Each row of a before or after table is a point. The points were changed in one or more steps. Then noise was added and the rows were shuffled. The steps act on columns, c1 being the first. Write out the steps. A step turns or swaps two columns, mirrors them in a line or flattens them onto one, adds a multiple of one to another, or multiplies or shifts one. Angles are multiples of 10 degrees, from the lower column toward the higher: turns from -170 to 170, lines from 10 to 170 but not 90. Use the fewest steps. Two steps may share a column if one is a turn and the other turns, adds or multiplies; they go together, in the order done. Otherwise the lowest column goes first.

Before (13 x 3):
[[ 39 -47  16]
 [-26  25   0]
 [ 55  10 -50]
 [ -9 -59 -12]
 [ 21  26 -33]
 [ 21 -76 -37]
 [  8  18   4]
 [ -1 -68  47]
 [-19 -60  31]
 [-10  31   2]
 [ 17  14 -27]
 [ 44  30 -13]
 [ 35  -3  42]]
After, 13 rows:
[[ 40 -67 -13]
 [ 39  32   2]
 [ 85  18  43]
 [ 66   1 -28]
 [ 59  19   4]
 [ 95  23 -14]
 [ 71 -94 -38]
 [ 71  10 -33]
 [ 25  26   1]
 [ 89 -39  16]
 [105 -14 -49]
 [ 31 -45  31]
 [ 49 -44  46]]
Steps: shift c1 by 50; add 0.5 times c3 to c2

Before (8 x 4):
[[-16  11 -56  18]
 [ -9 -14  23 -40]
 [-17  25  22  -2]
 [-46  64  31 -64]
 [ 27 -30  21 -16]
 [ 14  44 -40   7]
 [-96 -38 -15  44]
 [ 21 -51  -9  43]]
After:
[[ -4  44 -34   6]
 [  3 -27  26 -17]
 [ -8  11 -59  19]
 [  3  66  20 -63]
 [  3 -16  22 -40]
 [  4  23  20  -2]
 [ -5 -38 -33  42]
 [  1 -52  -6  43]]
Steps: flatten c1 and c3 onto the line at 80 degrees

Before, 13 rows:
[[  0  34 -16 -48 -78 -16]
 [-13  51  66   0 -45  28]
 [-17  44  20  21 -10  24]
 [  8  28 -36   7  -8 -47]
 [ -7  45 -11  29 -46   2]
 [-18   3 -33 -37 -54  26]
 [  1  43  66 -78 -26  -5]
 [-12  26  13   3 -34  36]
 [ 25  66 -27 -54  -1 -17]
 [ 54   2 -16  -5 -26 -33]
 [  4  27  13   0  -8 -61]
 [-41  36   3 -13 -76  26]
 [-45  40  15  13   3  -2]]
After:
[[ 16 -13 -37   7  -6 -46]
 [ 64 -38 -18  -6 -26 -34]
 [  0 -13  12   3 -34  36]
 [ 35  25 -27 -55   1 -17]
 [-10 -38 -33 -36 -53  26]
 [ 15 -12  13   2  -8 -61]
 [ -6   5  20  21 -10  24]
 [-37  -2  13  12   2  -3]
 [-29  -3   3 -14 -76  25]
 [ -3  12  65   0 -44  29]
 [ 11   5  65 -78 -26  -5]
 [  9  -5 -14 -50 -79 -17]
 [  3   3 -10  28 -48   0]]
Steps: shift c1 by 10; shift c2 by -40

Before:
[[  3 -13 -18  46 -55  57 -36  -9 -28]
 [-10 -21 -29  11   0 -37  64  -3 -43]
 [-19 -15   8  -1   4  78  39 -25 -38]
 [  1 -13  60  39 -46  81 -35 -25  35]
 [ 48 -18 -22  -8  20  65  -1 -20 -28]
 [-14 -26   6  10  23  20 -43 -33 -26]
 [-18 -18 -24 -17  -4  30   6 -32 -44]
 [ 17 -25  -8  -4   5  51 -43  47 -25]
 [ -5  12 -30  58  -2  78 -31  19  -3]
 [ 17  24 -28  -3  23 -28 -11 -12 -23]
 [  2 -16  15  45  18  29 -44 -34 -42]
 [ 32 -20 -21   9 -12  70  -1 -34 -44]
 [  9 -51 -21  -8  25  64  33  40 111]]
After, 13 rows:
[[  2 -17   8  -2 -38  79  39  31   4]
 [ 10 -25   6   9 -27  22 -43  34  24]
 [ 21  23 -29  -1 -25 -28 -13  -2  24]
 [ 47 -19 -20   9 -44  71  -1   6 -12]
 [ 22 -17  15  46 -41  28 -44  24  17]
 [  9 -11 -18  46 -29  57 -37   3 -55]
 [-17  14 -32  57  -2  78 -30 -10  -1]
 [ 51 -19 -23  -9 -28  67   0 -14  20]
 [-19 -50 -21  -9 110  64  33 -38  28]
 [ 20 -14  61  39  34  81 -36  18 -47]
 [  7 -17 -24 -17 -42  30   6  36  -3]
 [-17 -26  -8  -3 -25  49 -43 -47   6]
 [ -7 -21 -28  11 -42 -37  66   8   0]]
Steps: mirror c1 and c8 in the line at 160 degrees; swap c5 and c9

Before:
[[ 23 -23   9  31  30 -47   8 -51 -26  19   1]
 [-15   5 -18  25  32   7   1   0  21 -54  34]
 [ -2  48  68  23  12 -23  16   9  -7  43  11]
 [ 44  -8   9  23 -10 -10  54  42  42  44 -11]
 [-72   9   9  12   3  11  79  11 -19  -2  -6]
 [ 32  26 -10  30  16  33 -37  17 -13  37 -60]
 [  8 -60  54  37  23 -29  24 -43  27 -22 -12]
 [ 27 -14  34  26 -69  -7 -67   3 -37  35  18]
 [-45   1 -30  49 -22  34  14 -43  -3  37   9]
 [ -2 -39  15  -4  12 -68  14 -28  45   9 -13]
 [ 45  17   1  -6 -48  22  -6 -51 -36  21 -26]
 [-12 -11  20  -8  45  10  14  -8   0  15  12]]
After (12 x 11):
[[ -12  -23   19  -10   47   11   -8  -10   12   17   14]
 [  28  -27   32   25  -68   -8   71    4  -28   37   21]
 [ -72   19   10   12    1   10  -37   10   74   -1   -6]
 [  21  -46    9   31   31  -46   15  -50   23   20   -1]
 [ -46    3  -30   50  -21   35   -7  -44   13   36   10]
 [  45  -14   10   24  -11  -10  -68   41   14   44  -11]
 [  30   51  -11   30   16   32   34   16  -21   36  -61]
 [   9 -121   55   36   23  -31  -35  -42    0  -21  -10]
 [  -2   95   67   23   12  -23   -2    9   15   45    9]
 [ -15   11  -18   26   34    6  -17   -1  -14  -54   33]
 [  -3  -78   16   -4   14  -67  -45  -28  -18    8  -13]
 [  45   34    2   -5  -47   23   32  -48   21   19  -27]]
Steps: multiply c2 by 2; turn c7 and c9 by 130 degrees

Before (8 x 12):
[[-48   0 -40  -8  31  -5 -43  -9   6  -8 -12  10]
 [-40  26   1 -53 -23  14  36  39  12 -39  40 -11]
 [ -6  45  16   3 -15  27 -25   1  17   3  26  25]
 [ 19 -33  -4  52   2   7  18 -46  19   9 -40  79]
 [ 57 -52  22  23 -30  -4  21 -59  75  79 -25  -7]
 [ 55  34   2 -32 -64  49  21  -3  -3 -34  36 -17]
 [-27 -47  39 -35 -46  77  10  -7 -19  40   4  33]
 [ 21 -57  32  20  -5  44  47  33 -39 -12   4  21]]
After (8 x 12):
[[ 20  86  -3  51   0   8  18 -47  18   8 -38 -10]
 [-40 -21   1 -54 -24  17  33  38  11 -41  38 -17]
 [-48   6 -41 -10  32  -3 -44  -9   6  -7 -16  -5]
 [ 55 -28   1 -35 -61  51  23  -2  -3 -33  35 -21]
 [-26  54  39 -35 -45  74   8  -5 -20  43   4  20]
 [ -7  -2  17   5 -15  23 -26   2  21   4  26 -49]
 [ 21  46  33  22  -6  43  50  30 -36  -9   3  36]
 [ 61  20  22  22 -28  -3  23 -58  74  80 -27  50]]
Steps: turn c2 and c12 by -120 degrees

Before, 14 rows:
[[ 12  10   4 -35  20   9 -24  26 -62  -8 -48 -20  54  -3]
 [-10  46   9 -20  -8 -34 -29 -53 -50 -74  -6 -43   0 -14]
 [ 33 -29  34  -4  50 -45  20 -54 -12  -6 -34 -26  -2   2]
 [ 42  -7 -15 -30  39 -19 -24 -43  31 -78 -33 -60 -17 -15]
 [-40  43 -42  33  29  41 -27  -3 -26  -9   9 -27  19  33]
 [-11  47 -20 -45 -13  51  42  -9   9 -47 -18 -57  -2 -34]
 [-28 -30   2 -12 -21  53  -5 -17 -25 -40 -44 -27 -38  -5]
 [-45 -36  21 -35 -31  41 -33   6 -35   8  26 -66  -3 -11]
 [ 50   7 -35 -30 -26  22  -2 -59  34  11  12 -44  33  -2]
 [ 40  35 -46 -43  -3  16  43 -31  38 -44  25  -8 -23   1]
 [ 21  -7 -31  43 -30  48  17  31 -46 -54  25 -67 -23  12]
 [ 38  26  28   7  -8  -9  31  26  11   7  -5 -62 -31  65]
 [-40  58   2  36   1 -35  38  32   2 -62 -16 -16  25  61]
 [ 14  12 -50 -34 -28 -34  39 -56  22 -33  29 -85 -30  51]]
After, 14 rows:
[[ 21  -8 -32  42  26  48  16 -36 -46 -53  25 -67 -23  12]
 [-41  43 -41  33   3  41 -27  29 -25  -8  10 -27  19  33]
 [ 34 -29  33  -5 -45 -44  19  58 -12  -6 -35 -27  -1   2]
 [ 50   8 -36 -30 -63  22  -2 -16  33  11  12 -44  32  -2]
 [-10  47  10 -19 -55 -34 -30   1 -50 -74  -6 -43   0 -14]
 [-45 -37  21 -34   0  40 -32 -31 -35  10  25 -67  -3 -11]
 [-28 -29   3 -13 -20  52  -4 -18 -25 -40 -43 -27 -38  -5]
 [ 41  35 -47 -42 -32  16  44   2  37 -44  24  -7 -23   1]
 [ 41  -7 -16 -30 -35 -19 -23  47  30 -79 -34 -60 -17 -15]
 [-40  57   1  36  32 -35  38  -4   2 -61 -14 -16  24  61]
 [ 39  27  29   8  24  -9  32 -12  11   7  -5 -62 -31  65]
 [ 14  11 -51 -35 -59 -33  38 -18  21 -32  29 -85 -30  52]
 [ 12  11   4 -35  29   9 -23  15 -61  -7 -48 -19  55  -3]
 [-11  47 -20 -45 -12  51  42 -11   9 -48 -18 -57  -3 -33]]
Steps: mirror c5 and c8 in the line at 40 degrees

Before:
[[-11 -21  30 -29 -30   4   0  56  68  -9 -26  39  35 -35  12 -38  16   2
  -37 -28]
 [ 48  -6   4  -3 -24   4  25 -37  -5 -12 -77 -19  28 -56  13 -63  12 -17
  -37 -55]
 [-32  75 -43  65  11  -1 -59  45  -8 -74 -21   7 -62  14 -12  18  21  62
   42  33]
 [  8 -33 -52  21 -48 -21   1  47  47 -25   3  48  -2  16 -21 -23  50 -14
   -7  24]
 [-28 -22  24 -42  -9  53 -46 -53   2   4   2  12 -28  -3  19  -3 -11 -52
  -15  -8]
 [ 14 -13  25 -39   8  -7  17 -42 -40   3  30  58 -52 -27  30  41 -12  -5
  -11 -31]
 [-28  30 -45  47 -16 -51  -3 -19  23 -74 -70  -7  -2  12  -5  11  19 -36
   57 -10]
 [ 22  37   7 -33  25 -22 -29  62   4  12  -9 -22   6  16 -40   4 -39  39
   21 -28]
 [-15  71 -42  58   2 -39 -14  46 -12  32 -52  11  19   4  41 -48 -31  63
   25 -44]]
After:
[[-30  75 -42  65   8  45 -60  -1  -8 -75 -16   4 -61  13 -13  16  22  63
   40  31]
 [ 19  36   5 -33  25  62 -28 -24   5  10  -8 -20   8  18 -43   5 -43  41
   28 -28]
 [ 48  -6   3  -4 -22 -39  27   5  -9  -9 -78 -19  30 -58  12 -64  16 -18
  -36 -54]
 [  9 -34 -53  20 -49  47   2 -23  45 -27   6  47  -2  15 -21 -23  52 -16
   -7  26]
 [-27  28 -41  43 -16 -21   0 -52  22 -70 -71 -11   2  18  -8  13  17 -38
   56 -13]
 [ 18  -9  26 -40  10 -40  17  -9 -34   6  31  61 -48 -24  30  46 -10  -6
  -15 -29]
 [-14  68 -41  59   1  47 -16 -36 -11  31 -50  10  17   3  41 -41 -29  61
   29 -42]
 [-27 -23  23 -40  -6 -54 -48  52  -4   5   2   8 -25   1  18  -2 -10 -54
  -12 -11]
 [-17 -16  26 -31 -34  53   0   1  67  -9 -30  39  40 -35  11 -38  14   1
  -37 -23]]
Steps: swap c6 and c8
